Each row is a point. Each copy is the shape, with its points in the same order, stretched, turned, moved and blurred by noise. Is it also mirrored, or only turned?

Shape:
[[ 34  28]
 [-60  18]
 [  0  18]
 [ 29   3]
 [ 18  20]
 [ 18  26]]
Copy 1, 6 rows:
[[ 47  41]
 [-75  25]
 [  2  26]
 [ 36  10]
 [ 26  31]
 [ 27  38]]
Copy 1 is: only turned
Copy 2, 6 rows:
[[-39  22]
 [-14 -54]
 [-23  -4]
 [-14  19]
 [-30  10]
 [-38  11]]
Copy 2 is: only turned

Shape, 7 rows:
[[  8   4  14  32]
 [  1 -22  27  -8]
 [ 37 -19  -8  33]
 [-66  53 -21 -37]
 [ 23  27  18   7]
 [-44  52   4 -89]
 [ 20  -4 -30   8]]
Copy 1:
[[ 11  -2  -7  15]
 [  6  24  16 -25]
 [ 20  13 -27  13]
 [-84  32   1  24]
 [ 13  19  11  36]
 [-72  65  49  13]
 [  4  27 -35  18]]
Copy 1 is: only turned
Copy 2, 7 rows:
[[-11 -13 -10  31]
 [  4 -10  22  -7]
 [ 15 -31 -14  27]
 [-14  59 -35 -37]
 [ 11  18 -12  34]
 [ 17  82   0 -44]
 [ 21 -16 -30  -1]]
Copy 2 is: only turned
Copy 3, 7 rows:
[[-25  10  11 -40]
 [ 14  -2  36 -33]
 [ -3  32   1 -43]
 [-35 -59   0  40]
 [-26  14  29 -15]
 [ -7 -53  39  62]
 [  2  18  -9  -6]]
Copy 3 is: mirrored
Copy 4:
[[ 30  -6   5  -4]
 [ 19 -32  33  19]
 [ 29 -29 -24  12]
 [-68   2  39 -29]
 [ 16  15  -4  18]
 [-72   2  60  19]
 [ -9 -32 -21  11]]
Copy 4 is: mirrored

Shape, 11 rows:
[[ 20  21  50  -7   7 -18 -53  -4]
 [  6  -1   2  58 -22  29  -7 -26]
 [ 15 -39   2  12  18  -2  37 -42]
 [ 14  16  20 -37 -54 -41  20  15]
 [  1  16  21  35  55   5  -5 -40]
 [-25  -9 -24  63   8  69 -35  15]
 [-21 -22  28  -7  -7 -42  -7 -37]
 [-25 -42 -80 -23  59  -2   8  -9]
 [-10 -32  16  25  20  11   2  16]
 [-28  13  14 -22 -50 -25  36   4]
 [ -5   3   3 -66   1  18  27 -52]]
Copy 1, 11 rows:
[[ 11  37  47  12  13  14  -9 -56]
 [ -4 -20 -24  -3 -36  -5  -2 -35]
 [ 38   9 -14   2 -39 -16   3  15]
 [-17  73  16  -7 -39  15  15   5]
 [ 28   6   1  40   7 -15 -38 -38]
 [-27 -44 -49 -11  17  -3   2 -35]
 [  6  27  28 -22 -25 -36 -26  -1]
 [  4 -25 -36 -31  33   4 -38  84]
 [ -2  -3 -17   1   2 -30  19 -11]
 [-36  63 -16 -19 -28 -15 -10   8]
 [ 55  66 -26 -17   0  -1 -39   7]]
Copy 1 is: only turned
Copy 2, 11 rows:
[[ 11   2  17  52  -7  44  -4  38]
 [ 13 -11 -46 -13 -48  54 -37 -21]
 [-31 -37 -12 -31  -5  -4 -29  -2]
 [-48  -1  20  -4 -14  21  72  32]
 [ 24 -11  30  -5 -10   9 -51  -3]
 [ 70   7 -68   1 -45  28 -45 -19]
 [-34 -31  22  17 -34   0   1  48]
 [-32  22 -14  -1  14 -79 -27  16]
 [ 15 -35 -21   8 -17  -2 -13   5]
 [-26 -14  22 -24 -41  -2  63  36]
 [-27  14  18 -45  12 -18  14  70]]
Copy 2 is: mirrored
Copy 3, 11 rows:
[[ 59  30  68  33  -4 -24 -24  21]
 [ 17   3  -9   0 -44 -61 -63 -12]
 [ 27   4 -28  -8 -38  -4  33  23]
 [ 43 -62  12  45  30  11   0 -18]
 [ 53  68  26 -15 -49  -9 -19   5]
 [-48  45 -32 -18 -46 -38 -80 -30]
 [ 23  12  20  38 -40 -34  61 -14]
 [-21  62 -49 -47  13  20  62   3]
 [  1  30 -26  22 -33   4   5  -5]
 [  5 -53 -11  16  -9   1  18 -47]
 [ 13  -1  44 -48 -10  14  29  29]]
Copy 3 is: mirrored
Copy 4, 11 rows:
[[ 28 -29 -12  11 -24  12   5  26]
 [ 15  18  17  45  20  23 -17 -27]
 [ 41   9  62  -3  -1 -11  17 -58]
 [-14 -48 -31   5  32 -13  38 -27]
 [ 20  26  46   1 -16  27   7  11]
 [ 15  44 -26  38  15  14 -78  10]
 [  5 -36  34 -15 -31  -6   3 -42]
 [ 20  22  43 -41   6 -70 -30 -21]
 [ 31  -7  -1 -17   9  13 -40 -12]
 [-30 -31 -28 -14  32   2  23 -49]
 [ 11  22   0 -10 -16 -32  56 -67]]
Copy 4 is: only turned
